Every row gives one point. The points of each table are mixes of a few directions, plus a little noise. Count the directions of each table, and those that both share. Where both have some left over, give the other angles between the two spaces (their principal angles), to ten degrees, smallest first.

First:
[[ -2   2  -5]
 [ -5   9 -20]
 [ -9  15 -36]
 [-13  22 -49]
 [ 15 -25  60]
 [ 12 -21  53]]
Second:
[[ -5  -6  -4]
 [ 42  42  33]
 [-13 -15 -10]
 [-31 -31 -24]
 [ -3  -4  -3]
 [-32 -32 -25]
 [ 44  45  36]]
Directions: first 1, second 1, shared 0; angles 70

First, 7 rows:
[[ 30   1  50  50  25  78]
 [ -7   6  -9 -21 -23 -35]
 [ 20  16  39  10 -28   9]
 [  4  19  14 -20 -49 -39]
 [-17 -16 -34  -5  30  -2]
 [-12  -4 -21 -13   2 -19]
 [-18 -21 -39   0  44   9]]
Second:
[[-30 -25 -67  22   8  36]
 [ 12  22  18   7 -85  10]
 [ 11  13  14 -16 -36  -8]
 [-15  -7   6  34  44 -24]
 [ 12   7  44  34  24   1]
 [-28 -10 -40   3   6 -28]
 [ 24  -7   3 -43  26  40]
 [  8  15  37   1  -6 -38]
 [  6  -9 -15 -40  20  10]]
Directions: first 2, second 4, shared 2

First (7 x 8):
[[ 24   3  20 -16  13  -2  16  10]
 [ 15   2  13 -10   7  -1  11   5]
 [ 21   2  17 -14  10  -1  14   8]
 [  2   0   1  -1   1   0   1   1]
 [-13  -1 -11   9  -7   1  -9  -4]
 [-99 -13 -85  65 -53   8 -66 -35]
 [ 50   6  43 -32  27  -4  33  17]]
Second (9 x 8):
[[  9  19   1  -9  22   1  20 -27]
 [ 11  29  19 -15 -19  10   0   5]
 [ -4  47  -2 -11  12  81  66  -8]
 [  7 -20   2   3 -12  -1  -6  31]
 [ 32  41 -62   6 -53  -1  -8  -9]
 [-15  15   9  -1  14 -16 -11 -38]
 [-31 -35 -13  21 -26  11 -23  37]
 [ 12 -42   0   7  21 -69 -32 -10]
 [-23 -53  47   0  39 -17  -7  19]]
Directions: first 1, second 5, shared 1

First, 11 rows:
[[  -8  -12   23    7   -8   -5   28   -3    1  -25   13]
 [  -9  -14   26    8   -9   -6   32   -4    1  -29   15]
 [  11   16  -32   -9   11    7  -39    4   -1   35  -18]
 [  -7  -10   20    6   -7   -4   24   -3    1  -22   11]
 [  35   51  -99  -29   32   20 -121   13   -4  109  -56]
 [  -8  -12   22    7   -7   -5   27   -3    1  -25   13]
 [  12   17  -32   -9   11    7  -40    4   -1   36  -18]
 [ -10  -15   28    8   -9   -6   34   -4    1  -31   16]
 [  -7  -10   20    6   -7   -4   24   -3    1  -22   11]
 [  -7  -11   21    6   -7   -4   26   -3    1  -23   12]
 [  -1   -1    2    1   -1    0    3    0    0   -3    1]]
Second, 11 rows:
[[ 43   5 -36 -12  10 -22 -45  18 -10  16 -48]
 [ 29   5  15  23  33   5  23  -3 -35 -19  24]
 [ 18  15   6  20  39  19  12  -4 -31   0  32]
 [-25  10  -2  -2  -2  19   1 -10   9  18  17]
 [ 24  -2  13  15  21  -4  16   2 -24 -21  12]
 [-23  21 -22  -7   4  29 -27  -9  12  46  12]
 [  0 -31   2 -22 -46 -49  -3  19  29 -30 -52]
 [  8  27 -14  10  34  31 -16  -9 -21  32  25]
 [-39  -9  44  14 -11  17  54 -18   7 -29  49]
 [-32 -21  18 -10 -38 -14  20  -1  31 -21  -5]
 [ -4 -16 -23 -31 -40 -35 -35  18  35   5 -61]]
Directions: first 1, second 3, shared 1
